Each wall is flat, endless, passes through zero and stands at right angles to its row. A trip goes straight from one point to another. List the walls that it crosses, first one first.

Walls:
(1): -7.7, -1.7, 1.4
(2): 8.6, -4.5, 4.8
(3): 2.9, -1.8, 1.8
(4): -9.8, -7.0, 0.9
(5): -4.4, 1.1, -1.3
(6): -2.1, -6.8, -4.9
(7): 4.8, 4.1, -0.5
(8): -1.4, 2.2, 1.0
(9): -1.8, -1.4, 2.3
(10): -4.2, 0.0, -0.2
Trips:
4.2, 1.8, 6.9 to 1.7, 2.9, -1.1 => 9, 3, 2
1.3, 5.9, 2.7 to -3.3, 0.1, 2.2 => 5, 9, 10, 1, 4, 7
-2.0, -0.7, -3.8 to -5.3, 1.2, 3.9 => 8, 9, 6

Walls:
(1): -1.8, -6.9, -2.2, 5.8, -3.2, 1.0, -4.5, -9.0, -3.0, 0.7, 1.7, 2.4
(2): 7.4, -6.4, -1.5, 5.6, -5.3, 5.0, -5.8, 4.5, 3.0, 1.9, -1.6, 6.3
(3): -4.8, 3.0, 5.6, 0.8, 6.9, -3.6, -1.7, -5.7, -3.4, 0.7, -0.6, 3.4
(4): -2.8, -0.9, 4.4, -3.7, -0.8, 5.9, 0.7, 0.4, -1.6, -2.5, -4.5, -1.4
(5): -6.4, 1.0, 8.1, -1.6, -0.8, -2.9, -3.5, -3.1, -2.5, -5.3, -2.8, 6.0
(6): -7.4, 2.6, -4.8, 3.6, 5.0, 0.2, 2.2, 5.9, 0.9, -5.3, -1.4, -2.7
Trips:
0.8, 1.4, 8.7, -1.4, 0.1, -3.5, 0.5, -1.2, 4.9, -2.6, 3.4, -0.7 to 8.3, -6.1, -0.2, -3.3, -0.4, -3.6, -1.2, -7.8, 4.5, -2.6, -2.7, 2.8 => 4, 1, 2, 3
-4.8, 0.2, 1.5, 3.5, -3.7, -5.6, -0.8, -2.5, -0.3, -5.3, -2.9, -1.1 to 2.2, 5.2, -4.5, 1.8, 5.1, -0.4, -0.9, 6.7, -2.8, 1.7, 2.2, -4.9 => 4, 1, 5, 3
3.1, -1.4, 5.3, -4.9, -0.5, 0.8, 0.1, -0.2, -1.8, -3.5, -0.5, 2.1 to 8.8, 1.2, 4.9, 0.5, -1.2, 6.9, 4.8, 1.9, 5.5, -8.1, -6.9, -1.3 => 3, 5
0.4, -2.1, -5.1, 6.7, -2.6, 4.4, -3.2, 7.0, 2.8, -0.6, -1.8, 3.8 to 3.3, -2.1, 0.3, 1.9, 1.2, 1.4, 3.9, 7.7, 3.3, 4.6, 3.0, 1.2 => 1
9.4, -4.3, -1.3, 0.3, 0.4, -0.8, 2.5, -5.7, -5.9, 3.3, -0.7, 1.5 to 1.8, 3.0, 1.5, 2.5, 3.3, 2.0, 2.1, -4.0, 2.2, -5.9, -2.4, -3.2 => 3, 2, 4, 6, 1, 5
0.2, 3.4, 1.0, 5.9, 5.8, -1.0, 5.4, -3.3, -2.3, 2.1, 0.1, 4.7 to -7.3, -3.2, -0.6, 5.7, -1.3, 3.1, 2.2, 1.8, -0.4, -2.1, 7.7, 9.8 => 2
-1.9, 10.3, 0.0, 0.7, 2.3, 4.9, -0.7, -0.1, -1.0, 2.4, -8.7, 4.6 to 0.6, -4.6, 0.3, -1.6, -1.0, 1.4, 2.2, 1.3, -2.4, -6.1, 2.0, -1.8 => 3, 1
